Rows are points. Any point is a mix of the corners, with weights that add up to 1. It lies inside the corners' shape when no weight is negative. Is each point inside? If not, which corners have a negative weight?

Corners:
(1): [-0.1 -4.0]
(2): [-4.1 -1.1]
(3): [1.0 6.1]
Points:
[-0.3 -3.5] -> inside
[-3.7 -3.8] -> outside (3)
[0.2 0.9] -> inside
[-0.2 -3.5] -> inside

Corners:
(1): [-4.9 -0.9  4.0  4.7 -1.5  4.0]
(2): [  1.5 -10.1   2.9  -5.4  -5.0  -8.4]
(3): [-0.3  2.9  0.6  1.9  5.6  2.9]
(4): [ 1.9  3.4  2.5  1.0 -1.5  3.8]
(5): [ 6.0  3.7 -1.0  5.3  0.6 -1.8]
(6): [-3.2 -1.0 -1.9 -0.9  0.1  1.1]
(7): [ 3.5 -2.9 -4.9 -1.7  4.1  2.5]
Points:
[-1.8 -1.3  1.4  0.0  0.0  1.5] -> outside (5)
[ 2.2 -2.0 -1.7 -1.8  0.4 -1.4] -> outside (1)
[-1.0  1.4 -0.3  1.0  3.3  4.5] -> outside (2, 5)
[1.7 1.1 0.0 2.7 0.0 0.1] -> inside
[2.1 3.0 0.6 3.6 2.5 3.8] -> outside (2, 6)
[ 0.7 -2.6 -0.5  0.7  0.1 -1.9] -> outside (4)
[ 0.0 -0.7  1.8  2.7 -0.9  0.2] -> inside
[-0.3 -4.1 -1.1 -1.4 -0.4  1.6] -> outside (3, 5)
[ 1.5 -6.9  0.3 -5.6 -1.8 -4.9] -> outside (1, 5)

Corners:
(1): [ 0.5 -2.6  4.6  0.9  0.5  4.1 -6.7  0.2  3.8 -1.3 -1.3]
(2): [-3.8 -4.1 -3.8  3.9 -0.7  0.7  2.1  5.2 -3.6  5.7 -1.4]
(3): [ 2.8  0.0  4.4 -2.7 -0.9 -3.5 -4.0 -1.9 -5.0  2.6 -0.8]
(4): [ 4.4  5.3 -0.2  5.5 -5.6  0.5  2.5  2.8  0.6 -1.2  2.9]
(5): [-4.6  0.3  0.7 -2.1 -0.5  3.3  1.1 -0.1  4.6 -0.3 -4.6]
(6): [ 5.7 -3.5 -4.4  2.4  3.4  2.7  3.4  5.7  1.4  1.4 -3.6]
(7): [-0.2 -5.0 -4.4  5.1 -6.1 -2.3  1.7  0.4  7.5  4.6  1.0]
(8): [ 4.2 -1.8  2.3 -1.5 -0.3  4.3  2.3  4.2 -4.3 -0.7 -2.4]
(9): [ 4.1 -2.9 -1.5 -4.2  6.2 -3.4 -4.3  2.8 -4.9  1.0  6.6]
(10): [ 2.0 -1.9 -2.9  0.3  3.7 -1.5  0.8 -3.1 -4.9  2.0  5.1]
(11): [ 0.0  0.1  2.2  5.5 -3.7 -2.5  0.7  3.4 -3.4 -4.5  2.7]
(12): [-5.0 -0.3 -3.0  2.2 -4.9  3.3 -4.4  0.3  0.3 -5.6 -0.3]
Points:
[ 2.5 -5.5 -3.2 -1.4  5.1 -2.6  4.4  1.0 -6.3  6.3  1.7] -> outside (1, 4, 12)
[ 2.0 -1.5  0.4  0.4 -0.5  1.5 -0.2  2.3 -1.7 -0.2 -1.1] -> inside
[ 0.8 -0.2 -2.2 -1.3  0.9  1.4  0.3  1.8 -4.6  0.7 -0.9] -> outside (1, 7, 11)
[-0.5 -2.0  0.2  1.6 -0.8  1.1 -1.1  1.7  0.4  0.9 -0.8] -> inside
[-0.2 -1.1 -0.7  2.5 -1.4  0.1 -0.6  1.6 -1.0 -0.7  2.6] -> outside (3, 6)
[ 2.4 -2.9 -0.1 -0.4  1.5 -0.1 -1.8  0.7 -0.5  0.4  0.2] -> outside (2, 4)
[ 0.2  0.7  0.6  0.0 -1.5 -2.5 -3.5 -1.1  0.6 -0.5  4.9] -> outside (2, 6, 8)

Corners:
(1): [-5.6 -3.6 -3.5 -1.2 -3.5  3.9  0.0 -2.0  9.5 -2.0  4.0  0.1 -2.3 -0.4
 -1.1 -0.6 -4.3  4.8]
(2): [ 1.3 -5.3 -0.8  0.7  0.0  1.4  0.2 -1.8 -3.0 -0.9 -4.2  0.9  2.3 -0.2
 -0.1 -2.3 -1.5  4.0]
(3): [ 0.8  0.5 -1.8  2.5 -0.1  2.7 -0.7 -1.8 -1.0 -1.1 -1.8  0.2 -1.3  1.9
 -1.6  3.5 -3.4  3.8]
(4): [-0.2 -0.1  2.3  4.8 -3.2  1.5 -1.3  2.5 -4.3 -3.4 -0.6 -1.7  0.9  0.1
  0.2 -0.6 -2.3 -2.1]
(5): [ 0.4 -2.9 -4.2 -0.6 -3.4  1.3  3.5 -1.6 -3.5 -1.6 -3.1  1.3 -1.0  0.8
 -2.0 -0.7 -2.5  3.8]
(6): [ 0.9  3.1  2.2  2.5 -2.0 -1.4 -1.3 -3.1  1.4  9.4  5.7 -6.7  2.0  0.6
 -0.5  1.3 -3.4  5.3]
(7): [-2.5  1.8 -3.3 -1.7 -1.7  3.6  0.6  4.9  1.1 -3.1  2.7  1.5 -1.7  0.4
 -0.8 -0.5 -2.0  3.5]
(8): [ -0.8  -0.8 -12.7  -0.8  -3.5   5.8   0.9  -2.1  -2.8  -0.6  -3.7   0.4
   0.8  -0.5  -2.0  -0.8  -2.8   5.7]
(9): [-1.2  3.5  0.0  1.3 -0.1  4.8  1.7  1.9 -5.4 -4.1 -0.3  0.8  8.5  7.0
 -0.3  3.1 -2.4  5.4]
(10): [ 1.8  4.5  1.6 -1.8 -3.6  5.3 -0.7  2.4  1.6 -3.6  2.2 -2.5 -1.4  3.4
 -9.1 -1.5 -5.7  2.1]
(11): [-1.9  3.9  0.9  2.5  7.5  3.2  0.3 -1.3 -4.1 -5.2  3.4 -2.3  0.9  5.1
 -0.7  0.9 -0.8  5.0]
(12): [ 0.5 -3.0  2.3 -0.9 -6.6 -0.7 -3.0 -2.9 -2.9  9.6  0.3 -1.0 -1.6 -1.2
  0.2  0.0 -4.9  1.6]
(13): [  0.2   3.1   6.1   1.0  -1.7  -4.1  -3.0   4.1  -4.7  -2.5   2.3  -1.0
   2.3  -3.4   2.9   1.2  -0.6 -16.9]
(14): [ 0.2 -2.7 -2.1 -0.3 -3.3  4.8  2.2 -2.0 -4.2 -3.8 -6.4  2.8 -0.1 -3.3
 -1.1 -0.1  0.3  2.6]
(15): [-3.3 -4.3 -4.8  0.3 -4.4 -0.1  1.6 -2.2  1.2  2.9 -5.4  2.8 -0.4 -1.9
 -1.0 -2.4 -3.0  1.7]
(16): [-6.5 -0.5  4.5  1.9  3.3 -8.7 -3.0 -1.4 -4.1  9.4  5.2 -6.0  4.1 -2.2
 -1.4  0.8 -3.9  3.0]
(17): [ 1.7  1.8  1.0 -2.5 -2.7  3.5 -2.1  3.0  0.4 -3.5  0.2 -5.1 -1.8  0.5
 -1.7 -1.7  2.2 -2.2]
(18): [ 0.7 -9.1  1.4 -1.3  1.3  1.4 -0.8  3.2 -5.2 -4.6 -2.9  1.2  5.6  1.2
  0.4 -3.3 19.0 -1.9]
(19): [-1.3  2.7  1.3 -0.5 -3.7 -1.4 -3.0  0.5 -2.7 -1.6  2.4 -1.3  0.9 -1.1
  0.9 -1.2 -2.9 -2.1]
Points:
[-2.0 -2.0 -2.1  0.6 -1.0  1.6  0.7 -0.9 -1.4  0.9 -0.4  0.0  1.3  0.6
 -1.7 -0.2 -1.4  5.6] -> outside (13, 17, 19)
[-1.4 -0.7  2.0  1.0  0.6 -0.2 -0.8  1.3 -2.6 -4.4  0.0 -1.0  1.9  1.3
 -0.7 -0.8  0.0 -1.4] -> outside (6, 7, 8, 12, 14)
[-1.3 -0.5 -1.4 -0.8 -1.1  3.1  0.0  0.4 -1.0 -3.2  0.3 -0.1  1.0  1.3
 -1.1  0.0 -0.9  2.2] -> outside (4, 6, 15)
[-0.7  0.0  1.1  0.1 -1.3  1.4 -0.6  0.6 -1.7 -1.2  1.2 -1.4  1.1  0.9
 -0.8  0.1 -1.0  1.4] -> outside (8, 15)
[ 0.3 -0.6 -2.0 -0.4 -3.8  2.6 -0.1  1.2 -2.8 -2.6 -2.9  1.1  0.3 -0.1
 -1.3 -0.9 -1.3 -0.7] -> outside (1, 6, 11, 16)
[-0.9 -0.8  0.1  0.4 -1.7  2.0 -0.5  0.9 -1.4 -2.1  0.2 -0.6  1.7  1.0
 -0.9 -0.4  0.1  0.7] -> inside
[-0.9 -2.5  0.8  0.3 -1.7  1.1 -0.4 -1.2 -2.3 -0.9 -2.0  0.1  0.7  0.4
 -1.3 -1.0 -1.3  2.2] -> outside (6, 7, 8, 13)
[-0.6 -0.8  0.0  0.8 -1.2  0.5 -0.9 -0.4 -2.9  0.1  0.3 -1.2  1.1 -0.1
  0.4  0.3 -1.0  0.9] -> outside (10, 15)
